Every row gives one point. Before rounding, the points of a table are all equally far from one centre. They may lie mostly on one side of it. Where is the centre, to within rounding?

Points:
[[-0.57  1.16  2.04]
 [ 1.46  0.96  2.02]
 [ 1.70  0.27  1.93]
 [ 0.34  1.34  2.18]
 [ 1.08 -1.07  1.69]
 [ 0.92 -1.31  1.51]
 [ 2.56 -0.44  0.11]
 [ 2.38  0.22  1.21]]
Centre: [ 0.35  0.42 -0.01]

Points:
[[ 0.57 -1.19 -0.75  0.36 -1.18 -3.76  0.12 -0.26 -2.86  0.49 -0.04 -0.16]
 [ 0.24 -2.69 -0.69  1.02 -1.32 -1.70  0.64  2.46 -1.91  1.82 -0.16  0.37]
 [ 1.03 -0.87 -1.42 -0.61 -0.10 -2.15  0.46  1.42 -1.39  1.14 -1.02  2.35]
 [ 1.05 -2.10 -0.16  0.31 -2.20 -2.36  0.41  0.35 -2.36  1.37 -0.44 -0.96]
 [ 0.50 -2.42 -1.58 -0.49 -1.55 -1.67  1.12  1.62 -1.84  1.49 -1.01 -0.26]
 [ 2.19 -1.18 -0.48 -0.03 -0.54 -1.45 -1.11  1.58 -1.92  1.15  0.01 -0.21]
 [ 0.74 -1.31 -1.45  0.65 -0.58 -2.62  1.11  1.12 -0.77  0.77 -1.11 -1.09]
 [-0.59 -2.20 -0.71 -0.27 -2.44 -1.74  1.60  2.15 -2.11 -0.36 -0.61  0.18]
 [ 0.13 -0.45 -2.38  0.46 -1.05 -1.57  2.05  2.57 -1.96  0.70  0.04  1.45]
 [ 1.32 -1.37 -0.83  0.33 -2.47 -2.08  0.71  1.50 -3.06  0.23 -0.45 -0.02]
 [ 1.08 -3.01 -0.97  0.25 -1.91 -1.87  0.86  0.43 -0.72 -0.03 -0.96  0.83]
 [ 1.69 -2.49 -1.03  1.03 -1.72 -1.07  0.54  1.92 -1.35 -0.30 -0.20  0.91]
 [-0.03 -2.17  0.17  1.39  0.00 -1.89  1.36  1.43 -2.12  2.49  1.52  0.25]
 [ 1.44 -2.66 -0.81 -0.83 -0.83 -1.36  0.50  1.08 -2.41  1.96 -0.22  0.73]
 [ 1.89 -2.22 -0.11  0.25  0.07 -1.99 -0.10 -0.33 -1.51  0.43 -0.99  1.25]
 [ 2.45 -1.60 -1.04  1.15 -1.61 -1.16  0.92  1.17 -2.40  0.64 -0.27  0.90]
 [ 1.30 -0.85 -0.47  0.81 -1.48 -3.10 -1.05  0.62 -1.04  1.82  0.58  0.27]]
Centre: [-0.54 -0.60 -0.49  0.33 -0.86 -0.64  0.43  0.16 -1.47  0.49  0.51  0.60]

Points (29 x 24):
[[ 0.80 -1.12  0.91 -1.82  1.62 -1.65 -0.88 -1.30 -0.09 -0.73  0.94  2.16
  -0.18 -1.32 -1.01 -3.33  0.96  1.65 -1.87 -1.84  0.43  2.16  0.95  0.17]
 [-0.14 -0.25  0.59 -1.94  3.12  0.48  0.36 -1.32  0.02  0.58 -0.02  2.31
  -0.50 -0.95 -2.38 -1.55 -0.04  0.85 -1.34  0.26  1.83 -0.11  1.26  0.46]
 [-1.08 -0.12  0.84 -0.51  2.69 -1.27  1.35 -1.54 -0.06 -1.10  0.34  1.90
  -0.56 -0.91 -0.64 -1.34 -0.34  1.78 -2.56 -1.68  0.89 -1.16 -1.82  1.48]
 [ 0.26 -0.44  0.19 -1.76  1.20 -0.10 -0.95 -0.86  0.96 -0.11  0.24  1.98
   1.58 -1.63 -2.18 -0.83  0.45  1.18 -2.21 -2.06  1.52  0.57 -0.75 -1.48]
 [-0.63 -0.83 -1.26 -0.89  1.98  0.03  0.77 -1.98  1.09  0.48 -0.17  1.49
  -0.54 -0.44 -2.09 -2.48 -0.59 -0.03 -0.48 -0.83  1.20 -1.08 -1.90  0.76]
 [-0.79 -2.07  1.10 -0.72  1.58 -0.39  1.34 -2.09  1.17 -1.10 -1.01  1.79
   0.77 -1.77 -0.03 -2.58 -1.64  1.94 -1.33 -2.64  0.09 -0.13 -0.55  2.14]
 [-0.60  0.49  0.79 -1.56  1.59  1.10  0.39  0.40 -0.72  0.26  0.27  1.87
  -0.34 -0.62 -1.03 -1.78  0.07  2.54 -2.29 -0.92  2.71 -0.89 -0.75  1.18]
 [ 0.84 -1.32  0.08 -1.21  1.31 -0.39 -0.65 -1.02 -0.47  0.39 -0.89  2.70
  -0.01 -1.36 -0.50 -3.58 -2.05  0.95 -2.55 -1.26  0.36 -0.05 -0.94  0.24]
 [ 1.10 -1.18 -1.74 -0.75  1.33 -1.37  0.33 -1.31  1.68  0.69 -0.53  0.98
  -0.10 -0.57  0.15 -2.65 -1.62  1.08 -2.88 -0.32  2.00 -0.75 -0.03 -1.35]
 [-0.26 -0.93 -0.46 -1.44  2.22 -0.84  0.11 -2.89  2.02  0.24 -1.35  1.49
   0.12 -0.92 -0.88 -1.28 -0.16  2.15 -1.89 -0.92  2.12  0.15 -1.11  0.89]
 [ 1.24 -1.20  0.70 -2.29  1.79  0.66  2.28  0.26  0.34 -1.04 -0.47  1.12
   0.64 -1.56 -0.94 -3.58 -0.52  1.87 -1.98 -0.18  2.03  0.89 -1.03 -0.81]
 [ 1.70 -1.35  0.40 -1.25  2.16  0.03  0.70 -0.22 -0.60  0.31  0.55  1.32
   0.05 -0.70 -1.74 -3.01 -0.58  1.47 -2.12 -1.05  2.07 -1.19  0.01  1.00]
 [-0.79 -1.30 -1.37 -1.38  0.47 -0.02  0.93 -2.06 -0.20 -0.41 -1.14  1.00
  -0.16 -2.21 -2.25 -2.38 -0.83  1.50 -0.50 -1.79  3.07  1.09  0.75  0.13]
 [-0.35 -0.65 -0.27  0.12  2.12  0.11  0.41 -2.65  1.30 -0.30  0.55  2.19
  -1.26 -1.32  0.14 -3.42 -0.76  2.06 -2.53 -1.56  1.00  0.08 -1.23 -0.98]
 [ 1.06  0.08 -1.23 -2.15  1.12 -0.22  0.54 -1.53  0.50 -1.53  0.22  0.62
  -0.51 -1.71 -1.09 -2.87 -0.52  3.39 -2.00 -0.48  2.36  1.00  0.46  0.57]
 [ 1.66 -1.80  0.27 -0.89  0.51  0.64  1.30 -0.56  1.02 -0.33  0.21  1.53
  -1.03 -0.17 -2.39 -2.06  0.90  0.99 -2.55 -0.10  1.07  1.72  0.02  1.44]
 [ 1.96 -2.30  0.98 -0.53  2.91 -0.57 -0.86 -0.47  1.44 -0.34 -1.22  1.25
  -0.31 -1.88 -1.60 -2.17 -1.93  2.07 -0.29 -0.11  0.55  1.01 -1.27  2.02]
 [ 0.82 -1.54  1.64 -1.45  1.55 -0.35 -0.42  0.27  0.38  0.87 -1.47  2.09
   0.25 -0.56 -0.25 -3.36 -0.52  2.28 -1.60 -2.78  1.75 -0.55 -0.87  0.88]
 [-0.36  1.14  0.43 -0.61  0.61 -1.48 -0.69 -0.16 -1.52 -0.58 -0.40  2.31
  -0.21 -0.82 -1.45 -3.70  0.77  2.16 -0.62 -2.36  2.73  0.41  0.54 -0.73]
 [ 1.12 -0.10  1.10 -1.93  1.41  1.48  0.07  1.08  0.86  0.27 -0.80  0.66
   0.62 -1.27  0.21 -3.23 -1.61  2.06 -2.92 -0.15  1.01  0.21 -0.28  0.02]
 [ 0.49  0.51  0.98 -0.86  1.54 -1.10 -0.17 -0.46  0.25 -0.50 -0.40  2.13
   1.62 -0.56 -1.95 -2.31  0.12  2.74 -2.29 -0.59  1.88 -1.09 -0.84 -0.63]
 [ 1.14 -1.75 -0.28 -0.26  1.09 -2.42  0.36 -1.79  1.27  0.33 -1.13  3.28
   1.07 -2.49  0.16 -1.86 -0.53  2.59 -2.01 -0.08  1.31  0.62 -0.74  0.35]
 [-0.03 -1.65 -1.23 -1.99  1.68  0.99  0.14 -0.70  0.22 -0.96  1.78  0.76
   1.42 -0.40 -1.26 -2.07 -1.07  1.29 -1.35 -0.27  0.49 -1.19 -1.09  0.55]
 [ 0.79 -0.88  0.79 -0.09  2.30  0.36  1.05 -0.70  1.75 -1.17 -2.16  1.58
  -2.20 -2.91  0.61 -2.45 -0.88  3.71 -1.37 -0.85  0.61 -0.30 -0.26  1.43]
 [-0.35 -0.08  1.93 -0.15  0.69  0.40  1.18 -3.36 -0.70 -0.74  0.00  2.04
  -1.89 -2.15 -1.23 -2.43 -0.03  1.74 -0.15 -0.26  2.60 -0.04 -0.92  0.72]
 [ 0.15 -2.21 -1.14 -2.71  1.48  0.12  1.39 -0.10  0.67 -1.08  1.14  1.13
  -0.16 -1.35 -1.17 -2.56  0.13 -0.38 -1.06 -1.04  2.52  1.41  1.34 -0.17]
 [ 1.15 -2.73 -0.11 -2.05  1.44 -1.66  2.00 -0.80  1.59 -0.55  0.21  2.87
  -0.30 -0.26 -0.40 -2.46 -1.25  1.33 -1.99 -2.49  0.49  1.72 -0.73 -0.62]
 [-0.34 -1.08  1.31 -1.09  1.84 -1.24  0.11 -1.68 -0.75  0.15 -0.05  2.60
  -0.97 -0.70  0.99 -1.60  1.17  1.13 -2.12 -0.73  2.94  3.24  0.37  0.69]
 [ 0.51 -0.76  0.07 -2.63  0.16  1.24  1.25  0.38  0.81 -1.51 -0.42  2.29
  -0.58 -1.13  0.69 -2.20  0.40  2.05 -3.49 -0.61  0.71  1.58  0.48  0.49]]
Centre: [ 0.43 -0.48  0.46  0.13  0.70 -0.46  0.62 -0.05  0.28 -0.79 -0.24  1.00
 -0.46 -0.49  0.72 -0.67 -0.60  1.35  0.70 -0.74  0.61  0.82  0.17 -0.41]
